Each row is a point. The points of each table are mixes of a few directions, plus a little noise. Count the directions of each table, and those that both share. Where both have some left over, give the other angles between the two spaces (their principal angles), to ten degrees, smallest first.

First:
[[ 47 -21  -7]
 [-84  37  12]
 [ 39 -17  -6]
 [ -2   1   0]]
Second (7 x 3):
[[-33  27  -4]
 [ 31 -35  11]
 [ 18 -45  24]
 [ 53 -35   1]
 [ -8 -26  23]
 [-15  60 -37]
 [-47  54 -18]]
Directions: first 1, second 2, shared 1

First (7 x 6):
[[  1  -8 -14  -4  -9  12]
 [ 13 -15  -3  25  10   3]
 [ -3 -12 -15 -19 -19  22]
 [-25  12  16 -62 -26   9]
 [ -4 -12 -48 -22 -33  33]
 [ -8  65  40  33  47 -80]
 [ 25 -30  24  48  30  -1]]
Second, 7 rows:
[[ -4  12   3   6  10  13]
 [ 18 -95  20 -44 -44  28]
 [ -1   4   0   2   3   2]
 [ -8  27   9  14  24  33]
 [-13  78 -26  36  29 -49]
 [ -1  21 -17   9   0 -39]
 [  9 -47  10 -22 -22  13]]
Directions: first 3, second 2, shared 1; angles 80

First (9 x 9):
[[ 35  40  15   8  46 -27  37 -16  37]
 [ -3 -36 -27  -8  -4  12   0 -34  47]
 [-15   9   7   9  -2   3  90  -2  14]
 [-70 -16   3  17 -49  -8   2  54 -75]
 [ 39  53  30   5  36 -19   8   9  -7]
 [ 10  -9  -9  -5   7  -1 -24 -14  17]
 [-67 -34 -26  33  -7 -71 -51  21 -10]
 [ 36  12  13 -22  -6  28 -84  16 -45]
 [ 34 -20  -7 -37 -22  82  22 -33  23]]
Second:
[[  2  -2  -1 -20 -12  26   1  16 -31]
 [ 29 -18 -18   5  27 -23 -85 -48  64]
 [ 51  21  20 -32  -6  56 -25   5 -31]
 [-74 -39 -35  21  -7 -52  35  13   8]
 [ 36  11  11 -38 -13  59 -17  16 -45]
 [ 49  59  54  14   9  20  28  -9   1]
 [-84 -39 -35  17 -14 -46  50  26  -8]
 [-15  23  22  22  -3 -12  59  11  -7]
 [  6 -17 -16  12  18 -29 -47 -32  48]]
Directions: first 4, second 3, shared 2; angles 30

First:
[[ 45  15 -12   1 -32 -22  55 -14  11   0   4]
 [-72   2  42 -14   3   2 -17  12  13  -8   7]
 [ -7 -32 -26  26  22  49 -68  -7 -36  11  49]
 [-60 -29  41 -17  -9  27 -22 -11   2   9  44]
 [ 25 -20  -2   0  21 -37   5  13 -27  -5 -24]
 [-78   1  30  -2   2  33 -40   4  10  -2  34]
 [ 19   0  23 -55 -31  41  36 -36  59  33 -47]
 [-30  58  18 -12   0 -30  27  28  41 -21 -59]
 [ 93  36 -64  42  -5 -53  46  11 -21 -19 -15]
 [ 65 -31 -50  31  28  -9 -23   2 -54   3   7]]
Second:
[[-28 -26  44 -22 -23 -77  48  45  37  41 -22]
 [ -5 -12   2  -8  21  11  -6 -17   3   3  -7]
 [  0 -13 -15  -8  53  57 -33 -56 -10 -12  -6]
 [-14 -23  11 -17  29   4  -1 -19  12  11 -15]
 [ 40  72 -28  52 -95 -22   6  66 -30 -32  46]
 [ 25  22 -41  19  29  78 -48 -49 -34 -39  19]
 [-15 -23  14 -17  23  -5   5 -11  14  15 -16]
 [-32 -50  29 -38  53  -6   9 -29  29  31 -34]
 [ 29  40 -31  31 -28  26 -19   6 -30 -32  28]
 [  0  16  16   9 -62 -65  37  63  10  13   6]]
Directions: first 5, second 2, shared 0; angles 30, 40

First:
[[  0   5   9   4   7  14  -6  -1   1  11  -6   4   6  -3]
 [ -2  26  44  18  33  73 -32  -4   2  61 -27  19  28 -14]
 [ -1   5   9   4   7  15  -6  -1   1  12  -5   4   6  -3]
 [  1  -9 -16  -7 -12 -26  11   2  -1 -22  10  -6 -10   5]
 [ -1   2   5   2   3   7  -3   0   0   7  -3   2   3  -2]
 [  1 -13 -22 -10 -17 -37  17   2  -1 -30  14  -9 -14   7]
 [  4 -33 -57 -25 -43 -95  41   6  -3 -79  36 -25 -37  18]
 [  0  -4  -7  -3  -5 -11   5   1   0 -10   4  -3  -4   2]
 [ -3  21  36  15  27  60 -26  -3   2  51 -23  16  24 -11]]
Second (9 x 14):
[[  9 -94  32  -1  45  36 -82  10  28 -28 -32 -40  28  25]
 [-13  29  -6 -16  -4   6  25 -11   8  33  18  13   7   8]
 [  0  -3   8   3   0  -7 -11  11  -8   7 -10   5  -5  -8]
 [  0  30  -4  -1 -19 -26  18   8 -21   8   1  18 -18 -15]
 [ 16 -12   6 -20 -17 -28  -9  14 -12 -27 -13   2 -20  -1]
 [  0  12  -2 -13 -11 -11  11   1  -5   3   3   8  -8   0]
 [  6   2 -48  32   7  39  51 -49  37 -52  43 -32  21  22]
 [-11  16  18 -18  -2 -11 -10  15 -12  43  -8  21  -4  -5]
 [ -8  21  -3  34   3   0   8   5 -12  13  -1   5  -2 -22]]
Directions: first 1, second 4, shared 0; angles 30
